Each row is a point. Each copy is the shape, with its points in the same order, turned, moved and blurred by noise. Is it also mirrored, or only turned?

Shape, 6 rows:
[[-11 -26]
 [ 81 -20]
 [ -4  15]
 [  6  35]
 [-41 -13]
 [ 30  38]]
Copy 1:
[[-10 -18]
 [ 77  -3]
 [-10  23]
 [ -2  44]
 [-46  -4]
 [ 21  49]]
Copy 1 is: only turned
Copy 2:
[[ 15 -27]
 [101  -8]
 [ 12  10]
 [ 21  33]
 [-21 -21]
 [ 41  35]]
Copy 2 is: only turned
Copy 3, 6 rows:
[[ 24  10]
 [ 23 -80]
 [-16   0]
 [-35  -9]
 [  5  39]
 [-40 -35]]
Copy 3 is: mirrored
Copy 4:
[[-30  -7]
 [ 54 -30]
 [ -7  27]
 [  7  44]
 [-57  13]
 [ 36  30]]
Copy 4 is: only turned

Shape, 9 rows:
[[  0 105   5 -40]
 [-18 -24  17 -19]
 [-32 -48  -1 -39]
 [  3 -40  -2  48]
 [ -7 -33 -51 -13]
 [ 32 -40   4 -11]
 [-30  31   4 -28]
 [ -6 -36 -45  27]
 [-28 -31  14 -28]]
Copy 1:
[[-72  40 -35  60]
 [ 13  13  35  -9]
 [ 41  -6  47   3]
 [ 17  -3  -2 -74]
 [ 51 -19 -14  -4]
 [ 43  40   7 -29]
 [-27   3  12  28]
 [ 36 -27 -19 -41]
 [ 20   5  43  -1]]
Copy 1 is: mirrored
Copy 2:
[[-53 -83  -1  24]
 [-29  32 -29 -18]
 [-26  53 -63  -4]
 [ 39  42  -2 -40]
 [ 19  23 -70   2]
 [ -2  14 -51 -59]
 [-47 -11 -13  22]
 [ 47  33 -35  -6]
 [-37  42 -40 -13]]
Copy 2 is: mirrored

Shape (10 x 6):
[[ -6   2  40   5  89  -7]
 [-17 -23 -18  46 -28  10]
 [-25 -27 -10  31 -30  63]
 [ -9   9 -24 -10 -17 -50]
 [ -2  32  49 -25   6  48]
 [  9 -23 -26 -63  20 -34]
 [-53   6   3   2 -19  54]
 [ 25  24  23   3  40 -10]
 [-36 -10  29  -1 -18  28]
 [ 11  43 -15  61  97 -18]]
Copy 1:
[[-75  44 -44  20 -37  10]
 [ 22   5  17 -42 -45  -9]
 [ 26  34  39 -54 -45  30]
 [ 24 -30 -37   4  -3 -10]
 [ -4  73 -21  -2  13  50]
 [-23 -58 -35  16   4  45]
 [ 30  45 -17 -45 -38  48]
 [-33  35 -23  36  -9   1]
 [  6  33 -16 -54  -9  27]
 [-38  41 -27  69 -85 -36]]
Copy 1 is: only turned
Copy 2 (10 x 6):
[[ 14  21 -72  27  -3 -21]
 [ 46   4  53  25  -6  29]
 [ 34 -37  43  43  12  51]
 [  0  37  45 -23   7 -19]
 [  0 -53 -31 -16  33  17]
 [-65  39  17  -4  -5  -4]
 [ 19 -48  30  33  42  15]
 [ 13  18 -41 -17   7   7]
 [ 15 -45  20  18   8   3]
 [ 65  83 -64  20  33   7]]
Copy 2 is: only turned
